Each row is a point. The points of each table are mixes of a few directions, plus a little noise. How many directions does each table use, and how many do they share? Where both have some left over, give the other angles between the two spaces (their principal angles), to ten degrees, smallest first.
(in the rows, 128 means zero)

First (4 x 3)
[[ 94 179 131]
 [101 169 130]
 [165  73 125]
 [152  92 126]]
Second (4 x 3)
[[149 141 146]
 [ 51  76 132]
 [150 143 127]
 [162 152 107]]
Directions: first 1, second 2, shared 0; angles 90

First (8 x 8)
[[185  24 152 167 106 101 139  78]
 [146 189  87 144 135 137 145 154]
 [ 64 130 162  69 180 111 121 133]
 [ 93 169 126  94 176 119 137 148]
 [ 99  94 162 101 143 116 118 115]
 [147 131 116 146 112 134 130 128]
 [138 191  89 146 102 158 125 156]
 [152  95 131 157  71 147 109 112]]
Second (10 x 8)
[[149 114 139 140 111 112 121 140]
 [116 105 107 146 155 143 156  80]
 [142  95 111 134 150 139 158  74]
 [155  88 134 183  73 128 112 125]
 [149  91 112 150 112 153 141  78]
 [126 191 129  34 140 151 118 146]
 [155  96 134 154 116 113 131 121]
 [ 71 227 136  54 136 144  93 197]
 [ 74 176 137 123 144 114 110 182]
 [143  96 142 162 142  84 140 137]]
Directions: first 3, second 4, shared 2; angles 90

First (9 x 11)
[[121 139 133 141 154 153 147 139 137 104 113]
 [120 105 127 135 123 114 126 139 136 134 123]
 [113  87 127 141 121 103 125 147 142 138 118]
 [176 163 113  64  56  89  72  58  74 187 193]
 [103 126 139 164 180 166 167 165 157  84  90]
 [104 125 139 163 178 165 166 164 156  85  90]
 [174 153 112  65  51  81  69  61  76 192 193]
 [123 133 131 136 144 142 140 136 134 114 119]
 [117 122 132 142 145 138 141 143 140 114 113]]
Second (10 x 11)
[[163 161 147  99  56  93  79  96 111 131 149]
 [148 158  73  95 118 218 105  64  71 163 131]
 [134 126 110 110 108 174 130 118 118 135 108]
 [108 102 144 152 149 112 151 166 159 109 110]
 [108  95 114 133 148 176 168 156 146 124  90]
 [135 111  84  64 131 208 193 124 114 170 122]
 [126 150 156 178 125  73  66 118 128  99 137]
 [132 132 152 140 102  94 104 134 139 110 124]
 [125 118 150 114 153  65 171 156 149 138 166]
 [100 127 151 196 190  68 112 148 145 102 143]]
Directions: first 2, second 4, shared 1; angles 60

First (11 x 18)
[[141  80 123 135 154 158  76 120 104 127 123 158  88 104 140 140 128 113]
 [120 185 127 131 108  97 188 126 164 144 121  80 155 119  77 139 123 138]
 [117  87  97 196 133 127 135 139 144 107  89 139 174 100  93 164 146 102]
 [118 204 127 134 102  87 209 124 177 151 118  63 163 114  58 144 121 141]
 [129  52 120 144 147 159  66 139  92  96 127 189 124 144 185 118 141 112]
 [115 150 118 153 111 104 172 136 156 123 114 105 175 128  96 139 134 128]
 [142 166 161  55 127 133 113 114 108 152 169 119  70 152 165  93 108 154]
 [138 136 145  91 133 138 107 120 110 139 149 132  89 138 154 110 118 139]
 [148 159 161  55 135 141 102 109 103 158 167 122  53 139 161  99 106 150]
 [122 101 105 179 133 127 135 133 143 117  98 131 157 100  93 159 140 108]
 [118  88 125 137 125 136 105 148 107  93 134 169 160 171 186 103 142 125]]
Second (10 x 18)
[[ 86 198 142 119  71  53 230 146 157 102 154  86 243 249 156  69 135 172]
 [137 145 120  88 137  92 187 164 159  98 168 165 174 165 140  72 115 143]
 [121  87 144 126 140 107 116 116 106 121 152 132 123 119 146 134 118  98]
 [140 150 104 144 144 113  83 122 111 146  97 141 103  71 104 165 112 138]
 [108 150 152 113  77 160 107 158 117 123 123 115 148 117 180 137 151 100]
 [143 130 118 138 132 176 126 125 149 144 104 117  99 100  91 145 140 127]
 [132  90 131 151 148 139 101  98 114 146 117 114  87  80  98 169 123 100]
 [136 118 115 141 157  93 142 109 133 133 131 129 121 112  89 138 108 132]
 [142 109 127 130 134 185 111 124 135 137 114 129  91 115 117 135 142 122]
 [137 105 125 129 140 162  76 117  99 129 119 151  92 152 159 118 134 148]]
Directions: first 3, second 6, shared 2; angles 80

First (8 x 32)
[[123 139 114 120 114 134 133 126 127 126 143 130 128 121 123 111 132 118
  118 127 121 140 128 130 139 130 117 125 130 135 121 123]
 [189  63 125 210 249  66 116 127 117 141 106 142 115 210 120  82 141 129
  153 133 180 135 174  68 100 108 150 128 117 186 113 199]
 [128 155  83  80  78  82 159 141 116 187 153 151 105 134  65  50 100  82
   54 172  69 200 114 205 215 171 129  82 136 198  85 129]
 [145 121  83 176 173 142 128 109 123  93 174 134 135 149 136  55 172 104
  138  98 163 148 172  47 108  97  86 140 125 163 106 152]
 [103 143 154 104  92 160 123 129 137 114 116 115 138  94 148 185 121 148
  140 120 121  99 106 144 115 129 131 139 130  78 152  98]
 [ 96 163 118  97  72 173 134 122 134 105 154 120 140  85 140 138 136 122
  121 113 112 126 115 134 133 128 101 135 133  99 133  93]
 [113 125 165 135 129 167 111 123 139  93 108 110 144 105 169 200 135 162
  169 104 150  77 121 104  81 109 130 156 126  66 162 109]
 [126 116 180 103 117 101 122 147 132 165  70 123 119 127 123 203  86 159
  132 158 110 101  94 192 133 152 180 119 127  99 152 121]]
Second (8 x 32)
[[119  88  97 165 188 105  86 103 125 108 126 138 132 123 135 133 145  98
  107 134 146 108 151 123  71 137 145 176 113 116 114 166]
 [106 175 122  81  65 156 146 139 120 137 156 119 120 112 129 127 100 139
  141 136 106 156  92 170 187 134 100  98 134 133 112 101]
 [155 115 190 179 180 121 134 133 146 104  60 119 147 147 126 159 145 176
  159 128 178 103 147  54  66 111 159 141 111  97 189 150]
 [109 167 156 136 121 146 135 128 138  92  94 115 147 105 119 153 124 166
  144 151 157 138 112 107 103 134 131 137 103  88 164 139]
 [185 170 139 146 120 127 203 153 129 142 141 130 125 187  86  18 144 149
  147 120 146 203 152  43 190  98  90  58 135 210 137 131]
 [114  96 112 138 170 132  78 120 103 125 150 119 108 145 180 177  97 141
  190 129 149 102 107 168 128 119 122 145 123 120  84 151]
 [130 119 151  79  59 121 151 137 155 164 108 140 137  90 104 143 147  91
   46 106  57  95 137 157 128 146 160 126 159 109 165  62]
 [105  95  57 100 121 116  90 110 109 152 190 144 107 115 146 115 121  62
   90 121  84 121 127 203 152 145 117 145 145 151  60 123]]
Directions: first 3, second 5, shared 2; angles 70

First (8 x 32)
[[ 76 115 117 134 151 133 156 126 124 134  99 163 116 110 136 104 134  95
  160 107 141 108  98 215 148 122 144 105 140 179  97 137]
 [184 111 166 136 145 174  91 116 139 127 134 184 137  76 156 129 102 140
  111 150 176  92 168  94 140 107 133 138 112 123 107 134]
 [165 144 130 121 104 114 110 132 130 122 154  85 137 154 115 149 127 156
  102 143 107 153 148  54 108 137 113 147 120  83 160 118]
 [121 134 121 125 121 117 133 131 126 127 130 111 127 142 121 131 133 129
  128 126 116 139 123 125 123 133 125 129 130 123 137 126]
 [151 154 115 116  91  92 120 138 125 121 157  52 136 182 101 154 138 157
  103 138  82 174 137  50  98 148 107 148 124  74 177 113]
 [114 132 118 126 123 116 138 131 125 128 126 114 126 142 121 128 135 125
  132 122 116 137 118 137 125 133 127 126 132 129 134 126]
 [ 63 106 119 138 164 143 162 123 124 137  87 188 112  94 144  94 132  83
  171 102 155  93  91 249 158 116 152  97 143 200  80 142]
 [150 129 137 128 124 134 115 127 131 126 137 127 132 125 130 134 122 139
  117 137 132 128 142  99 124 126 125 136 122 114 133 126]]
Second (10 x 32)
[[ 75 170 135 194 169 128 227 113 159 103 100 189 160 106  92 139 125 194
  148 110 147 105 126  97 123  58 102 170 141  76  84 111]
 [172 144 143  93  94 156 111 137 134 148 134 132 117 150 141 129 117  94
  139 125 144 142 112 136  94 161 105 120 154 169 125 167]
 [127  86 125 139 136 114 111 130 112 138 129 134 154  97 140 120 139  89
  147 137 138 144 165 144 187 124 165 162 122 120 128 100]
 [124  98 131 130 122 130 107 156 121 137 134 105 137 120 143 115 140 107
  119 144 130 139 141 143 163 131 151 128 108 125 132 108]
 [151  84 131 117 116 127  89 141 110 152 136 126 147 108 151 117 136  63
  147 140 144 154 161 153 178 147 162 154 129 143 132 116]
 [118 153 128 126 128 132 141 129 138 116 127 116 109 148 118 132 124 165
  107 124 115 113 103 115  93 125 107 100 122 125 131 139]
 [159 144 135  93 100 146 106 137 131 138 137 111 104 157 137 130 120 117
  118 128 125 132 104 132  89 160 108  99 137 160 138 161]
 [ 63 158 126 182 164 120 197 129 151  95 110 137 135 122  98 132 133 214
  107 123 117  96 113 100 119  70 112 125 107  72 109 101]
 [135  89  92 105 146  77  71  81  88 117 141 101 105 119 130 133 131 117
  120 126  88 123 152 133 151 151 168 112 114 130 173 115]
 [157 153 136 100 105 149 122 129 136 136 132 129 110 154 131 133 116 121
  128 122 132 130 105 127  84 152 101 110 148 158 129 164]]
Directions: first 2, second 4, shared 0; angles 60, 90

First (11 x 32)
[[147 124 117  98 152 123 163 156 134 147 116 115  86 133 126 154 112 139
   58 115 197 108 150 130 116 133 134 153 121  84 129 101]
 [153 165 144  69 209 103 150 152 148 161 103 144  73 120 111 145  79 153
   41 140 194 121 151 123 110 132 147 134 112  86 117 148]
 [ 96 129 143 182  81 138  70  80 117  94 150 146 201 120 133  85 159 108
  249 147  11 160  90 126 149 119 117  88 142 203 129 167]
 [128 105 112 138 101 138 141 135 121 124 132 110 128 136 136 137 143 122
  125 112 142 117 131 131 129 130 121 142 132 118 135  98]
 [116 122 130 151 103 135 110 112 122 114 137 131 156 127 132 114 144 119
  173 131  87 138 114 128 137 125 122 116 134 155 130 135]
 [147 147 133  87 180 113 150 150 140 152 111 133  85 125 118 146  97 145
   59 130 185 119 148 125 114 132 139 139 116  92 121 131]
 [155 164 142  65 212 103 155 156 148 163 102 142  68 120 110 149  78 155
   32 138 204 119 154 123 109 133 147 137 110  80 117 144]
 [119 131 134 142 118 130 110 114 126 119 134 135 148 125 129 115 135 124
  163 135  94 138 117 128 134 126 126 115 132 150 127 143]
 [124 135 135 131 130 126 117 119 128 125 130 136 138 124 126 120 128 127
  144 135 109 136 122 127 130 126 128 119 129 141 126 141]
 [110  66  91 187  28 162 134 123 104  99 153  88 167 146 153 131 186 100
  185  94 103 115 117 137 142 128 105 146 145 143 147  66]
 [113 119 128 157  95 137 107 109 120 111 139 129 160 128 134 112 148 116
  181 130  81 138 112 129 138 125 120 116 136 158 131 133]]
Second (11 x 32)
[[150 131 116  96 154 121 164 156 137 148 113 120  88 131 132 149 110 139
   59 120 195 107 152 126 113 134 136 150 119  84 127 104]
 [ 97 106 149 165 105 138  89 106 110 110 151 124 155 132 100 127 151 115
  187 119  73 155 100 141 152 120 117 116 139 169 133 148]
 [138 105 127 100 160 126 163 165 125 152 123 101  68 141  99 178 115 139
   39  97 217 112 148 141 125 131 131 166 122  76 133  97]
 [133 173 116 144  98 124 104  90 144 106 119 170 195 107 187  59 132 121
  216 178  38 133 118 102 117 130 132  83 129 177 117 159]
 [160 135 108  79 165 118 181 167 142 156 105 117  72 132 138 156 100 145
   28 118 225  96 163 124 105 137 139 159 115  64 127  93]
 [146 145 115 110 138 123 148 136 139 135 114 135 120 124 150 121 116 134
  105 139 149 114 142 118 114 133 135 129 122 111 124 120]
 [113 102 141 138 130 133 121 133 115 128 141 111 115 138  94 153 136 125
  120 105 138 138 120 143 143 124 122 140 132 127 135 125]
 [129 161 121 144 103 126 106  97 138 109 124 159 181 113 170  75 133 121
  201 165  55 134 117 109 122 129 130  93 130 169 120 154]
 [ 83  58 166 161 126 144  99 134  91 126 166  84 102 152  38 190 154 119
  122  70 139 158 103 169 170 115 109 154 141 136 145 125]
 [133 148 122 130 119 126 122 115 136 121 123 145 152 120 154 101 128 126
  157 149  98 127 126 116 121 129 130 111 127 143 124 138]
 [126 143 127 141 112 128 112 109 132 116 128 144 160 120 148  99 133 123
  174 148  82 134 119 119 127 127 128 107 130 155 125 144]]
Directions: first 2, second 2, shared 1; angles 70

First (9 x 32)
[[178 114 116 161 192 141 103 168 154 129 158 217 156 139  98  88 137 147
  176 147 107 176  98 115 108  97 126 134  90 147 145 122]
 [ 90 139 137 103  79 119 147  97 108 127 106  61 107 120 151 159 121 114
   91 114 144  91 151 138 143 152 130 123 157 114 115 133]
 [ 76 142 140  94  62 115 154  87 101 127  98  37  99 117 159 170 119 108
   79 109 150  78 159 142 148 160 130 122 167 109 111 134]
 [197 109 112 173 215 145  94 183 164 130 168 249 166 143  87  73 140 154
  194 153 100 194  87 110 101  86 125 136  76 154 151 120]
 [ 89 139 137 102  78 118 147  97 108 127 105  59 106 120 151 160 121 113
   91 114 144  90 152 138 143 152 130 123 158 113 115 133]
 [108 134 133 115 103 123 138 112 118 128 116  93 117 124 140 144 125 121
  109 121 136 109 140 133 136 140 129 126 143 121 121 130]
 [ 80 141 139  97  68 116 152  90 103 127 100  44 102 118 156 166 119 110
   82 110 148  82 156 140 147 157 130 122 164 110 112 134]
 [181 113 116 163 196 141 102 170 156 129 159 221 158 140  97  85 137 148
  179 148 106 179  96 114 107  95 126 134  88 148 145 122]
 [153 121 122 144 159 134 116 148 141 129 143 171 142 133 114 108 132 137
  151 137 118 151 113 122 118 113 127 131 109 137 136 125]]
Second (10 x 32)
[[150  81 150 122  97 132 210 106 147 167  86 143 100 171 145 147 108  98
  106 100 201 130 205  93 118 117  97 117 118 160 128 118]
 [149  85 148 123 100 133 204 108 145 165  89 143 102 168 143 146 110 101
  107 104 196 130 200  95 117 118 102 118 119 159 129 119]
 [121 166 102 134 162 130  66 155 112 103 165 129 160  98 100 114 153 157
  137 156  67 126  74 147 125 141 169 132 142 116 138 131]
 [128 133 124 129 133 129 120 132 126 125 133 129 133 125 123 126 132 132
  129 132 120 128 121 130 127 130 134 128 131 127 130 128]
 [ 96 178 109 134 155 120  38 144 108  81 171 103 152  78 120 107 144 155
  157 153  51 126  40 171 147 137 149 143 135  84 120 142]
 [ 94 180 109 133 156 119  33 144 108  78 172 100 152  75 122 106 143 157
  159 153  48 126  35 175 149 136 148 144 134  80 119 142]
 [149 132 111 130 147 139 130 150 125 140 139 153 149 136  97 129 147 141
  113 143 117 128 138 111 106 138 164 119 140 154 150 120]
 [ 99 157 125 131 136 118  72 128 117  95 149 101 132  95 136 115 129 139
  152 136  86 127  70 162 150 128 125 141 126  89 113 139]
 [142 100 141 125 110 130 177 115 139 152 103 137 111 154 138 139 117 110
  115 113 171 130 173 107 121 122 111 122 122 147 129 122]
 [151  68 160 120  85 131 230  95 153 174  72 142  88 181 156 152  98  88
  105  90 223 130 223  89 120 112  82 116 113 162 123 118]]
Directions: first 1, second 2, shared 0; angles 60

First (8 x 32)
[[ 96 134 206  99  68  83  99 113  74 124 103 196 122 111  94  90 189 108
  107  94  82 144 124 160 159  71 141 104 155 102 126  91]
 [141 114  57 172 209 118 158 116 184 115 120  64 163 153 170 210  52 128
  131 167 162 116 124 116 138 185 136 118 159 128  98 213]
 [138 134 151 138 169 133 141 160 123  91 137  64 166 156 165 136 129 129
   88 145 130 116 111 127 153 175 139 147  90 147 172 127]
 [159 105 133  55  82 102 127  98  81 144 117 169 119  93 104 102 154 141
  121  75  97 171 117 113 108  43 138 110 132  96 179 116]
 [131 103 131  93 118 208 127 150 158 140 164 177  79 170 127  92 171 104
  177 105 147 141 149 122  83 137 128 177  85 146  92 111]
 [167 130 114 146 133 146 178 111 111 133 102  74 142 129 143 116  87 171
  110 171 147 100 124  71  78 157  95 156 135 120 183 117]
 [ 77 167 144 205 118 137 115 135 149 137 118 137 112 131 112 123 115 121
  145 178 144  79 149 148 138 176  99 131 157 144  61 105]
 [115 138  88 115 127  96  81 143 144 141 163 143 122  81 107 155 126 122
  145  89 114 157 125 168 167  82 148  79 110 142 114 143]]
Second (11 x 32)
[[ 48 202 184 210  98  91  69 159 108 139 125 133 117  93  79 114 141 128
  130 201 119  77 129 167 175 166 113 130 170 152 107  71]
 [145 100 175  52 134 162 114 165 102 117 163 144 111 167 130  99 200 109
  138 119 122 165 108 110 110 132 168 200  94 137 191 109]
 [142 124 107 103 165  76 107 136 110 127 139  90 152 106 124 176 116 138
  121 150 121 156  91 117 152 122 169 132 155 123 197 164]
 [160 110 157 105 151 130 166 134 116  72 120  85 181 161 187 120 140 121
   59  72 109 136 119 140 159 125 137 103  59 127 159 133]
 [ 87 138 176 151 152 130 104 156 131 115 133 130 124 169 125 138 156  99
  139 183 136 113 120 139 150 189 151 177 160 140 112 129]
 [107 114  70 145 157 124 114 119 194 130 143 154 122 134 137 180 102  96
  161  95 139 142 147 170 158 120 140  79 134 132  28 189]
 [150 146  82 187  70 143 189  59 129 167  69 130 115  84 116  94  53 183
  126 138 144  77 165  89  60 105  39  86 156 102  92 100]
 [101 141 191 128 144 121 104 171 118  86 145 115 152 156 147 121 175  98
   94 117 109 127 116 169 186 152 155 132  88 149 135 111]
 [185  67  79  62 135 180 173 101 155 135 135 153 112 158 154 124 125 124
  152  68 143 166 141  95  69  95 129 136  96 110 118 164]
 [127 124  76 128 112 133 117 109 151 167 135 162  94 100  99 138 106 135
  176 128 141 136 142 121  99 103 117 118 155 123  93 141]
 [156 143 110 135  90 118 152  98  95 153 102 111 128  80 111 103  95 177
  114 139 125 113 129  91  89  99  90 116 140 113 175  98]]
Directions: first 6, second 6, shared 5; angles 90

First (10 x 32)
[[146  83 193 136 128 142 110 149 127 126 139  98 104  79 139 144 114  66
  138 134 166 131 157 168 124 111  79 150  96 129 122 104]
 [144 147 130 124 136 137 139  80 137 144 123 114 104  92 101 104 167 119
   86 159 133 123 141 142  99 106 103 110  71 115 117 139]
 [130 154  94 107 182  92 189 128 100 159 140 100 110  83 123  99 179 123
  119 117 111 123  87  66 100  94 139  64 140 132 141 180]
 [147 131 154 150 100 148 107 160 117 103 112 152 136 162 123 148  97 158
  112 141 109 133 155 128 124 148 126 147 112 122 118 119]
 [134 181  87 133 122 126 145 120 116 123 107 161 142 173 104 115 141 201
   90 142  78 127 119  83 110 143 162 102 126 119 124 158]
 [120 173  73 112 146 113 160  80 132 149 123 132 127 128 106  94 174 160
  100 137 105 121 103  99 111 119 151  89 125 122 131 160]
 [101  57 169 129  95 151  65 112 177 116 143 119 137 126 160 156  82  59
  186 113 197 131 153 225 182 143 100 205 141 138 128  55]
 [135 109 159 143 106 143 103 158 125 108 123 138 135 147 137 151  94 128
  137 128 131 133 149 144 138 143 120 156 128 129 123 108]
 [164 171 126 135 152 117 173 162  80 132 117 128 111 115 106 115 155 167
   79 144  79 128 123  57  78 112 132  73 103 119 124 182]
 [ 59  73  96 110 113 112  89 132 170 121 152 137 175 175 182 154  77  98
  233  65 170 130  93 168 214 162 167 185 238 156 153  75]]
Second (9 x 32)
[[ 91 177  55 178  34 208 159  75  37 144 183  88  35  98  79 135 166 249
   95 111 155 153  91 146 114 126  99 117  91 168 160  65]
 [143 107 159 107 168  94 115 151 167 121 105 145 167 141 149 125 112  77
  142 135 117 117 144 120 134 129 141 133 143 111 114 155]
 [131 124 134 124 136 121 125 133 136 127 123 131 136 131 132 128 125 118
  131 130 126 126 131 126 129 128 131 129 131 125 125 133]
 [158  87 188  87 206  62 103 172 203 115  82 161 205 153 169 122  96  28
  155 142 106 107 158 113 139 129 152 137 158  95 102 180]
 [101 164  75 164  58 187 151  89  61 140 169  99  60 106  92 133 156 217
  104 115 148 146 101 141 118 127 106 120 101 158 151  81]
 [108 155  88 155  76 172 145  99  78 137 159 106  77 111 101 132 149 195
  110 118 143 142 108 138 120 127 112 122 108 150 146  93]
 [133 122 137 122 140 118 124 135 140 126 121 133 140 132 134 127 123 112
  132 130 124 125 133 126 130 128 132 129 133 123 124 136]
 [132 123 136 123 138 120 125 134 137 126 122 132 138 131 133 127 124 116
  131 130 125 125 132 126 130 128 131 129 132 124 125 135]
 [154  93 180  92 196  71 106 166 193 117  88 157 195 150 163 123 100  41
  152 140 108 110 154 115 138 129 149 136 154  99 105 173]]
Directions: first 4, second 1, shared 0; angles 70

First (10 x 32)
[[122 137 160 151 113 150 130 169 152 153 123 100  58 120 108 152 110 125
  158 153 117 118 134 146 132 208 141  76  45 193 109 123]
 [148 138 108 140 114 124 121 131 133 121 118 139 138 108 140 113 133 125
  129 130 152 119 114 137 111 110 115 158 145 123 120 137]
 [116 122 126 114 138 116 146 106 117 123 143 143 151 136 133 115 131 134
  111 119 117 129 142 121 135 115 126 137 156 109 146 120]
 [132 132 137 133 135 113 138 167 137 120 109 127 130 126 103 113 144 150
  132 135 114 143 127 124 142 122 111 118 116 156 108 134]
 [105 112 138 120 139  96 139 147 112 113 102 130 146 136  87 107 152 162
  127 144 107 186 135 137 137 108 117 118 146 134 102 120]
 [ 60  95 123 120  98 103 150  52  79 131 136 152 126 119 129 106 116 131
  123 164 139 179 159 199  82 160 150 144 187  86 133  79]
 [186 137 104 129 142 158  53 150 141 118 102  98 146 138 140 172 134 105
  140  98 159 121  72  87 128  57 131 141 124 103 111 171]
 [162 146 138 130 152 140 121 178 157 126 124 112 129 138 120 141 137 132
  130 107 111 103 115  82 162 112 115 110  89 159 125 154]
 [121 129 124 119 131 123 152 102 124 127 152 148 145 129 146 112 125 126
  110 118 122 108 144 122 132 128 124 143 150 113 155 121]
 [128 133 123 124 118 159 128  77 130 148 172 132 112 128 174 150  96  91
  120 112 140  75 138 125 118 161 152 135 124 105 171 121]]
Second (11 x 32)
[[104 126 125 119 119 117 126 130 113 132 140 142 144 121 125 109 131 122
  121 128 116 139 124 147 133 138 117 142 125 131 120 127]
 [ 88 142 140 114 137 121 115 112 100 143 146 158 173 122 135 107 138 115
  104 110 144 150 119 147 119 158  89 159 109 147 106 130]
 [169 156 156 144 177 163 116  94 149 134 106 112 130 148 151 174 133 133
  125 103 202 115 129  78  93 129 117 115 110 141 129 135]
 [125 168 165 128 181 152 104  82 119 148 127 143 175 140 155 148 142 120
  102  88 210 138 119 101  88 159  79 147  93 158 108 136]
 [105  92  92 118  72  95 147 171 120 114 142 130 103 110 101  90 118 129
  143 163  43 130 132 171 169 112 160 126 156 105 137 120]
 [148 146 145 136 157 147 120 107 138 133 117 121 134 139 142 153 132 130
  124 112 172 122 128 100 107 131 118 123 116 137 127 132]
 [142 141 141 134 149 142 122 113 135 132 120 123 133 136 138 146 131 129
  125 117 160 124 128 108 112 131 120 125 119 135 127 131]
 [161 117 119 140 121 134 138 141 151 116 113 104  92 133 122 145 120 138
  147 142 116 110 136 113 135 104 160 103 144 113 146 126]
 [135 132 132 131 134 133 127 124 132 129 125 125 127 131 131 135 128 129
  128 125 137 125 129 121 124 127 128 125 127 129 129 129]
 [158 110 113 138 112 129 142 148 151 113 115 104  87 130 118 140 118 139
  150 148 102 110 137 119 141 101 166 102 149 109 148 125]
 [ 73  80  80 106  47  75 151 185 101 115 158 147 113  98  90  60 117 123
  140 172   7 144 129 203 186 118 156 141 161 103 131 116]]
Directions: first 5, second 2, shared 0; angles 50, 80

First (10 x 32)
[[138 110 155 118  92 157 133 106 142 173 148  66 111 122 130  67 140 123
   60 136 122 139 158 130 114 155 131 133 106 182 123 136]
 [129  84  57 131  95 172  98 180 124 106  38 155 190 133 127 135 107 143
  177 120 130 106  98 137 120 112 146 122 135 155 113 196]
 [139 142 117 125 138 122 119 147 135 100 104 162 136 119 113 157 112 114
  155 135 145 137 104 154 132 108 146 126 130  97 158 147]
 [134 145 148 128 137 112 127 128 150 146 162 125 102 123 122 128 132 141
  115 135 116 121 144 134 126 126 146 128 137 105 163 107]
 [126 125 147 127 125 120 128 105 134 147 150 100  94 142 131 115 126 129
  112 132 115 131 155 116 134 125 110 120 126 134 121 108]
 [127 156 126 150 127 126 134 124 106 133 172 161 139 121 138 136 156 141
  115  93 120 118 114 119 112 148 127 150 160 100 150  83]
 [132  81  85 125  97 158  98 144 132 114  49 122 140 152 125 127  91 124
  169 135 127 129 127 131 137  97 115 107 121 160 101 182]
 [127 146 114 132 138 141 150 120  74  67  95 172 180 111 131 156 133  74
  141 110 179 169  66 138 127 142 104 149 114 129  96 147]
 [106 150 173 117 176  83 159 128 149 163 202 102 110 111 135 120 160 167
  102 147 108  94 156 107 130 157 154 132 124 114 130  85]
 [122 142 158 127 154  91 134  99 135 133 161 114  76 146 128 141 121 125
  133 138 117 135 156 113 148 111 101 114 128 103 124  89]]
Second (11 x 32)
[[129 139 138 123 130 141 150 126 109 117 130 129 161 102 129 117 146 104
   99 126 155 147 103 137 117 159 136 148 110 146 117 142]
 [116 100 127 118 147  99 110 168 147 112  98 109 135 144 122 133 122 152
  173 158 125  95 134 123 129 145 149 117 117 141  98 150]
 [143 130 136 126 124 122 111 143 155 137 136 126 113 126 116 124 124 144
  129 136 119 117 133 146 119 125 158 128 140 109 165 128]
 [142 172 124 142 103 152 130 120 135 162 176 161 117 103 124 129 137 112
   76 113 122 146 139 156 123 109 145 139 136 107 217 111]
 [132 127 127 149 126 116 119 109  93  94 126 145 125 153 135 142 131 132
  160  92 129 129 102 107 118 142  92 139 166 102  97  88]
 [120 180  93 167 102 146 122 109 110 161 184 191 108 135 138 162 132 110
  101  95 103 143 160 131 144  82  95 126 145 100 207  79]
 [ 98 107 111 107 133 149 163  91 123 159 105  95 119 132 147 121 105 111
  112 145 117 144 167 100 173  75  80  93  85 177  75 157]
 [ 95  77 127 115 167  90 122 163 107  69  66  99 171 157 134 139 131 141
  205 153 148  96 104  94 131 181 116 124 105 170   7 157]
 [165 102 157 106 123 125 118 112 170 142 114  85  80 129 115  95 101 157
  128 131 111 123 129 135 119 105 151 118 158  98 140 132]
 [132 146 125 132 122 129 118 153 151 146 148 144 127 116 119 131 133 131
  113 141 123 121 142 151 125 125 160 130 124 121 184 132]
 [137 128 145 123 130 137 147 115 107 108 124 121 151 111 130 113 141 113
  111 117 152 145  93 130 112 160 127 148 126 136 101 132]]
Directions: first 6, second 5, shared 3; angles 40, 90
